Rows are points. A path goes straight from each point to the next, and from the last back to the first. The post is the endless flat space through its rows: a point in 2 columns, a line in 3, a plane in 4, and so on, so that a path can go around it. Count how often the path circles the post. Going back the other way cancels.
In the rows, 128 means zero.

Post:
[[151 151  71]
 [ 95 135 172]]
Path:
[[151  95  84]
 [142 100 177]
 [157 151 114]
 [178 103  75]
 [128 105  55]
 [ 99 143  85]
 [107 203 137]
 [150 173 127]
 [213 131 121]]
Times around: 1

Post (10 x 11):
[[167 115 182 191 144 156 163 173 103 136  86]
 [149 106 206  75  73 166 145 114 118 189 141]
 [133 128 117 139 108 117 122 172 154 149 170]
 [144 157 120 150 108 110 147 164 190  50 112]
 [122 111 181  95  72 154 139 133 111  98 249]
 [ 83 129 122 144  94 117 186 110 150 159 176]
 [161 135 128 134 193 109 104  92 148 132  62]
 [175 120 144 138 111 202 129 111 153 127 198]
 [147 135  93 131 216 127 156 167 189  82  81]
 [114 142  53 138 135 110 154 180 134  76  60]]
Path (21 x 11):
[[122  87  91 130 143 106 114 123 126 176 155]
 [100 119 100 138 128 173 143 180 159  88 127]
 [ 77 111 150  92 166 112 118 154 158  53 107]
 [ 98 104 124 145 150 117 157  69 151 178 122]
 [122 113 163 126 130 176 132 171 144 119 142]
 [146 145 173 114 128 195 142 159 145 148 121]
 [146 167 150 107 105 173 209 102 164  94 155]
 [155 104 139 144  95  79 150 131 101 139 154]
 [149 121 114 129  74 135 113 143 160 134 167]
 [195 101 173 128 149 179  56  92 109 106 118]
 [105 123 112 152 140 122 173 110 181  93 157]
 [155 127 189 149 111 148 109 130 155 108 133]
 [ 98 166 100 132 111 139 122 126 127 135  88]
 [120 146 177 109  96 142 185 140 141  94 162]
 [136 120 139 152 141  81 183 171  85 146  55]
 [180 128  87 158 176 135 143 133 224 114 130]
 [119 121 141 193 112 121 146 142 110  96 136]
 [142 139 165 167 119 165 135 133 157  94 119]
 [104 165 175 115 124 111 138 149 155 137 146]
 [163 147  90  93 150 155 113 136 136 144 184]
 [152 130  99  98 114 121 193 101 224 105 179]]
Times around: 3

Post:
[[111  80 129 171 148  78 153 127 164 102 139 132 146 159 172 177 142  99]
 [115 109  96 117 127 104 168 160 159 142 125 112  93 116 143 129 138 117]
 [114 113  90 163 130 148 130 127 117 118  36 104 121 152 178 152 149 108]
 [143 112 136 149 125  88  88 155 144  96 132 109 136 152 114 125 112 163]
 [142 101 143 170 106 143 116 160 151 153 102 151 143 141  97 124 147  79]
 [163  85  65 161  68 137 146 154 109  95 109 138 152 161 144 116  79 103]
 [137 129 131  76 103 135 123 144 111 123 114 135 174 135 127  96 183 137]
 [123 117 164  31 117  85 138 141 182  88 124 101 110 121   7  67 178  94]
 [139 108 150  96  95 114 100 114 130 148 112 141  99 140 132 139 148 110]
 [143 101  84 178  70  90 206 142  60 134  89 157 145 103 143 103  95 103]
 [130 116 121 131 112 136 155 156  96 136 116 145 133 120 124 174 108  89]
 [127 108  86 146 155  97 164 128 111 159 124 161 122 135 133 117 120  84]
 [109 128 137 136 120 149 165 102 185 138 116  84 137  95  72 110  46 145]
 [ 97 121 167 123 156 115 204 135 157 129 126 111  85 116 136  92  62 135]
 [132  84 146 156 157 147 187  88 123  67 210  89  82 104 159 160 189 101]
 [124  85 125 124  98 129 118 128 133 113 114 194  97 126 104 148 152 149]
 [134 151 154 127 138  92  87 138 190  75 137 141 159 101 153 115 121 127]]
Path:
[[131 150 109 143 135 131 162 148 154  89 122 136 158  99 125 143 118 106]
 [153 100 127 123 106  79 158 144 128  94 128 133  78  95 123 140 154 110]
 [111 102 141  94 204  83 165 142 124 150 116 122 101 115 128 113 137  97]
 [127  86  75 168 109 118 100 128 105 124 108 108  89 110  78  90 121 143]
 [ 80 130 152 159 131  87 147 170 133 148 130 118 153 121 135  87 156 159]
 [149 165 167 163 107  89 131 132 144  70 151 136 119 102 108 110 123  68]
 [160 117 109  95  96 142 145 158 150 141 138 102 130 140  96 105 108 124]
 [157 100 102 107 113 166 141  84 154 131 108 122 154  99 119 123 142 113]
 [129  79  83 173 141 142 160 124 150 173 127 113 124 116 132 128 145  73]
 [141  83 133 153  94 134 106 128 109 141 166 128  92 100 143 142 161  65]
 [126 135 109 149 100 183  92  98 121 132 138 142 162 147 122 157 129 125]
 [132 133  90 139 113 103 156 131 137  93  94 119 134 140  96 102  88 133]
 [142 132 110 114  93 105 177 129 126 115 110 121 134 159 124 167  80 137]
 [106 165 115 114 142 126 175 174 125 116 120 118 138 131 172 105 120 151]
 [113 106 105 148 110  99 170 126 111 107 129 129 107 102 115 109 130 120]
 [ 91  80 141 159 126  82 146 114 166 163 114 128  96 110 119  91  95 143]
 [159  83 174 129 145 116 157 197 122 110 162 101 140 122 110 146 149  70]
 [174  95  79 139 111 100 143  91 130 121 117 116 136 123 137  94 177  87]
 [136 107 112 106 128  96 132 105 152 129 158 163 118 126  77 179 117 109]
 [104 116 186 105 101 131 186 193 137 147 121 157 113 129 120  91 168 126]
 [ 92 119 132 135 115  76 132 146 130 102 108 196 131  98 132  80 156  89]
 [122 108 121  80 136 116  78 137 189 164 137 147 169 134 107  99  99 147]
 [152 100 124  77 134 118 139 131 166  98 149  87  84 104  98 138 140 119]
 [127  91 114 141 136  92 158 106 168 134 103 147 131 133  98 178 182 108]
 [156 140  40 161  84 141 162 155 127 133 151 141 132 104 111 176 105  86]]
Times around: 0

Post:
[[192  94  96 107 183 197 136 214 178 155 123 153 162 128 148 151 123 196]
 [105 102 152 145 124 119  97 100 117 120 187 127 154  89 189 164 171  92]
 [ 63 107 133  75 107  99 104 157 137 150 187  97 137 122 140 117 135  74]
 [102 111 184 115 120 161 119 129 102 151 102  80 123 108 187 132 108  98]
 [ 99  91 117 108  72 177 129 129  73 140 122 125 129  73 105 121 164 101]
 [145  60 138 100 207 115 171 178 235 175  56 204  87  92 128 175 148 188]
 [166 142 110 111 198 135 160 108 159 197  76 173 178 115 120  87 140 208]
 [149 188 101 161 109 134 171 146  92 138 139  12 127 113 117 156 146 146]
 [ 73 124 104 168  81 134  40 142 110 187 158 131  99 107 152 110 139 111]
 [151 128 144 103 233 208 124 148 214 206  98 192 132  89  75 166 133 142]
 [201 120 180 122 167 169 145 161 233 141 135 165 115 107  90 107 116 212]
 [136 155  97 144 134 144 103 119  79  62 101  50 152 142  62 156  86 162]
 [ 86 155 145 125  59 111 130 154 148 149 120 172 156 100 152 159 102  84]
 [125 144 144 142 142 114 111 190 120  96  94 107 122  92 149  96 165  72]
 [ 76 116 120 150 130 157  99 148 136 142 147 100 160  24 142 125 108 136]
 [132 167  55 185 139 174 190 121 112  67 147  68  88 165 137 113  92 109]
 [ 73 116 178 145 127 104 133 173  47 167 166 153 118  81 156 130 118  94]]
Path, 24 rows:
[[ 95 113 121 131  69  90 160 144  62 156  83 100 101 125  86  63 160 163]
 [109 147  78 186 146 160 105 176  91 153  96 142 148 108 187 117 125  66]
 [104  59 191  80 167 131 132 161 134 183 123 166 110  76 133 101  59  98]
 [ 75 126 131  73 137 171  86 150 156 203 171 150 132  71 115 182  99 102]
 [127 167 108  87 126 153 167 133 144 146 158 176 143 115 112 134 167 142]
 [118 141 137 163 153 161 118 181  93 160 126 132 105 160 123 150 144 143]
 [110 151  65 128 126 121 135 154 232 162 138  78 165  87  86 220 165 124]
 [106 138 178 135 172 162  99 146 124 180 133 152 106 118 132 132  83  46]
 [ 89 167 139 105 173 123 183 144  98 166 147 138 116  90 154 123  80  79]
 [131 127 129 137 209 117  97 150 112  83 168  99 159  96 179  93 174 130]
 [122  84 103 117 158 219 150 147 142 249 106 162 117 127 173 111 169 167]
 [123 155 132 161 139 202 184 176 138 107 153 185 174  73 156 162 126 142]
 [ 77 174 136  90 180 143 114  96 159 133 126 146 124 120 135 133 130 113]
 [ 83 111 138 133 140 101 157 138 158 187 191 120 117 162 197 111 212  94]
 [108  83 180 141 164 131  75 126 123 137  80  89 122  87  98 130 134 141]
 [160  91 131  95 133 169 218 115 134 103  76 112 125  73  50 166 101 150]
 [151 165 108 145 125 152 131 132 123 127 171  78  78 145 106  98 105 131]
 [112 180  88 113 107 166  78  96 186 201 187 151 130 129 152 137 123 155]
 [ 54 113 119 159 154 137 113 128 143 162 210 144 151  49 136 137 157 151]
 [ 89 118 183 123 124 175  80 148 165 198 104  54 124  91 126 197 131 111]
 [194 140  88 206 160 170 118 114 184 155 113 155 163  52 146  87 201 162]
 [162 124 133 131 222 124 138 128 108 102 131 144 178  47 165 144  97 127]
 [148 191  72 108 159 165 174  98  85 173  80  91 124 121 152 169  86 178]
 [145 150 224 101 150 105 127 121 128 118  72  90 102 129 107 179 173 161]]
Times around: 4

Post:
[[129 182 112 148 110 178 106 141 161 145  99 167 101 154  92 148 116 102]
 [122 213 127 204  83 122  83  89 178 156  82 166 141 146 165 138  98  81]
 [137 113  61  81 113 175 147 140 145 116  68 152 128 113 125 131 157 142]
 [152 147  66  61  95 173 123 154 116 163 105 162 110 101 118 135  81 127]
 [109 221 149 131  89 108  63 156 147 150  88 132 134 158 124 113 141 110]
 [138 101  61  87 153 142 111 160 121 123 111 149  98 125 120 136 101 164]
 [174 112  84  72 132 143 151 158 150 125 105 156 102 145 143 137 102 105]
 [ 80 229 136 160 114 120 148 112 153 175  88 145 136 200 156 150  86 113]
 [104  79 137 165 155  93 180 147 133  88 204 131 191  95 136 120 137 137]
 [135  81 102  59 147 129 130 143 147 113  87 140  88  95  84 111 100 131]
 [123  84 150 172 142  81 158 150 120 165 168  75 160 116 125 166 171 157]
 [153 112  90 107 128 187 144 158 140 155  85 147  98  93 116  72 102 121]
 [156 203 155 124 106 148 119 116 132 152  83 175  78 155 124 112 105 143]
 [132 119 117 152 206  74 182  92 142 100 207  70 182 106 140 157 186 122]
 [151 123  60  89  85 170 137 141 111 110 109 123  83 121 124 121  97 123]
 [142 110 117 198 176  39 191 119 121 128 196 119 203 122  97 125 184 127]
 [135 190 138 155 114 142 109 134 101 155  69 163 100 140 128 147 136  76]]
Path, 24 rows:
[[131 122  68 184 139 103 155 139 153  81  84 169 168 146 223 131 108 123]
 [146 163 150  98 145 107  80 144 150 137  92 106  42 144  97 121 106  88]
 [107 147 166 110 147 185 156  74 204 138  53 225  76 140 109  79 116 136]
 [158 144 125  93 170 125 108 132 126 153  66 118 112 140 133 115 166 156]
 [189 148 115 121 149 163 153 134 116 155  94  39 160  66 140 141 246  59]
 [162 152 104  76 118  80 142 129 129  61  97 209 141  96 126 143 132  62]
 [105 181 115 139 139  75 136 135 150 135 110 147 133 175 114 118 142 166]
 [ 95 184  77 239 118  86 164 133 204  97 200 125 249 164 144 188 109  91]
 [135 180  68  89  73 172 124 173  85 215 129 108 150 139 105 192 109 160]
 [ 86 136  92 175 131 150 177 127 171 179  90 221 167 184 135  87  81 121]
 [125  96 134 200  73 140 119 121 210 153  52 157 138 132 159 108 169 156]
 [192  97 101  82 212 112  93 193 170  96 154 202 128  74  68  98 135 111]
 [128 191 152 128 155 147 111 157 146 137  31 207 113 171 125  94  82 149]
 [113  96 108 134 106 120  83 161 120 153  62 234 167 110  85 118 113  98]
 [115  89 206 126 159 111 153 153 179 139 146 168 129 141 143  76 143 141]
 [167 172  36 109  72 166  46 172 158  79 118 181 103  81  78  52 123 156]
 [145 162 110 146 122 107 130 151 176  77 125 118 125 157 158 111  97 118]
 [166 151 137 120 155  96 166 122  96  99 113 197 156 136 131 118 111  76]
 [138 107 159 127  96 212 133 169 105 135  92 157  95 107 112 133 146 121]
 [118 120 169  85 143 109  83 140 135 102  69 123 126  56 125 120 111  79]
 [126 136  87 107  74 139  63 184 144  92  78 133  80 126  84 168 134 115]
 [107 234  86  46 110 171 123 132 120 155 111 150 140 122 133 174 206 149]
 [ 65 140  64 178 104 108 156 141  88 201 151  87 161 183 145 207 105 128]
 [157 113 166  77 184 124 146 131 140 164  80 111  90 135  41 166 163 157]]
Times around: 0
